Each row of a before or after table is a point. The points were changed in one or more steps. Then noise was added and the rows were shuffled. The steps act on columns, c1 being the first. What was done? A step turns or swaps two columns, mirrors them in a line or flattens them onto one, adds a multiple of one to another, or multiplies or shifts one. Angles are multiples of 10 degrees, from the lower column toward the higher: turns from -170 to 170, lines from 10 to 170 but not 90. Use the fewest steps. Two steps may share a column if one is a turn and the other turns, adds or multiplies; they go together, in the order done. Otherwise the lowest column goes first.
In the rows, 128 means zero.

Before (9 x 3)
[[142  98 124]
 [ 74 166 203]
 [172  81  98]
 [ 62 138 101]
 [169 125  92]
 [ 84 140 148]
 [125 116  85]
 [158 119  76]
 [ 84 126 130]]
After (9 x 3)
[[166  72 240]
 [128 170 130]
 [ 75 173 138]
 [114 118 128]
 [135  86 189]
 [138  60 139]
 [118 162 113]
 [127  85 167]
 [ 95 141 161]]
Steps: swap c1 and c2; shift c3 by 40

Before (12 x 8)
[[ 64 120 156 127 132 137 152 206]
 [ 75  80 152 114  89 139 137 150]
 [160 154 169 109 167  99  78  99]
 [211 169 138 157 122  70 127  95]
 [124 148  94 124 152  98 127 105]
 [ 52 127 141 164 120 109 125 131]
 [207 158 137 143 183  72 115 120]
 [ 59 156 135 139  89 154 101 181]
 [ 64 140 156 102  86 145 138 164]
 [129 157 111 151 141 177 158  94]
 [230 129  99 148 164  88  65 108]
 [169 126 168 173 155 111  88 119]]
After (12 x 8)
[[123 126  87  88 114  81 123 158]
 [129 111 115 112 103 120 101  92]
 [185 146 129 175 157 144 154 146]
 [ 82 163 180  98 107 129 156 107]
 [186 130 113 134 115 190 167 175]
 [ 49 124 134  78 147 123 137  59]
 [204 158 135 109 122 146 141 115]
 [201 119 155  93 154 160 127 176]
 [196  98 127 134 155 149 156 162]
 [ 20 140 177 114 113 131  77  86]
 [ 88 100 188 118  95 119 151  85]
 [ 43 119 141  94  85 148 133  76]]
Steps: turn c1 and c5 by 170 degrees; turn c2 and c4 by -130 degrees; turn c3 and c7 by 70 degrees; mirror c6 and c8 in the line at 60 degrees

Before (8 x 11)
[[ 39 221 155 179 124 117  56  85  87 153 144]
 [133 147 130 197 136  98 123 145 172 120 139]
 [144 142  91 165 125 162 132 139 134 109 120]
 [155 153  77 163 107  81 104 111 134 123  78]
 [135 136  95 184 106 129  78 123 179 152 109]
 [134 141  75 172 169 118 105 102 162 135 109]
 [ 49  28 165 142 146 159 141 113 115 186 158]
 [ 79  60 196 103 153 159 110  97 141 168 141]]
After (8 x 11)
[[196  64  75  89 151 157 114 126 138 131 152]
 [ 78 155 152 162 105  75 103  75 136 122 130]
 [ 94 131 134 186 105 132  83 111 175 128 146]
 [166  25  44 132 147 152 140 148 114 128 151]
 [126 146 135 190 135  96 125 153 173 136 139]
 [ 92 144 147 172 124 167 135 132 137 130 123]
 [151 227  37 158 129 118  63 119  89 125 188]
 [ 78 141 136 164 165 115 106  99 157 136 151]]
Steps: swap c1 and c3; turn c8 and c11 by -60 degrees; turn c4 and c11 by 20 degrees; multiply c10 by 0

Before (10 x 18)
[[117 236  79 164 112 148  76  94 149 133 135 117  82 119 118 123 141  30]
 [167 145  61  86 102 110 153  69 125 198 158 117 136 117  54 123 146 116]
 [155 152  88 158 125  94  84 160 137 168  65 142 138  88 112 168 117 163]
 [148 119 145 134 127 170 148 114 118 153 110 147  80 143 113  81  81 103]
 [ 88 111 149 160  29 162 179 106  93 149  98 103 118 146 129 143  93 177]
 [181 145 179 201  98  76 112 133 168 170 125 126 138 129  70 167 136  61]
 [126 103 103 185 176 109 127  67 149 101 126 115 141  84  95 211 147  87]
 [ 66 141 161  63 164  89 141  81 119 115 148 156  97 109  86 105 201 117]
 [179 110  88 155  68  90 107 165 135 103 148 150 100 108 107 123 137 114]
 [165  78 136 119 150  96  76 102 145 108 150 123  99 152  47 128 145 181]]
After (10 x 18)
[[122 115  94 177 177 111 132  69 143 103 128 115 137  80  95  43 148  97]
 [ 88 114 166 161  30 168 184 102 187 141  99 106 116 145  99 123  97 173]
 [156 152  95 155 125  96  74 160 131 131  74 145 137  91 148  92 113 174]
 [150 133 139 138 127 181 147 116 119 142 121 155  81 142 102 172  85  94]
 [ 65 158 158  66 163  90 140  85 129 123 146 152  92 110  91 160 200 106]
 [168 105 166 125 155  88  78 100 101 119 148 126  98 149  61 129 140 180]
 [117 233  54 165 107 150  73  94  93 134 135 112  84 114 184 131 137  50]
 [161 172  62  93  99 105 155  69 136 219 154 112 137 119  54 133 148 138]
 [180 118  87 152  68  86 111 169 119 112 139 152  99 112 115 134 133 133]
 [177 167 149 200 102  72 114 128  89 171 124 129 136 128  90  78 133  50]]
Steps: turn c2 and c15 by 20 degrees; add -0.5 times c7 to c15; turn c3 and c18 by -20 degrees; turn c9 and c16 by -160 degrees; multiply c9 by 1.6; add 0.5 times c11 to c10
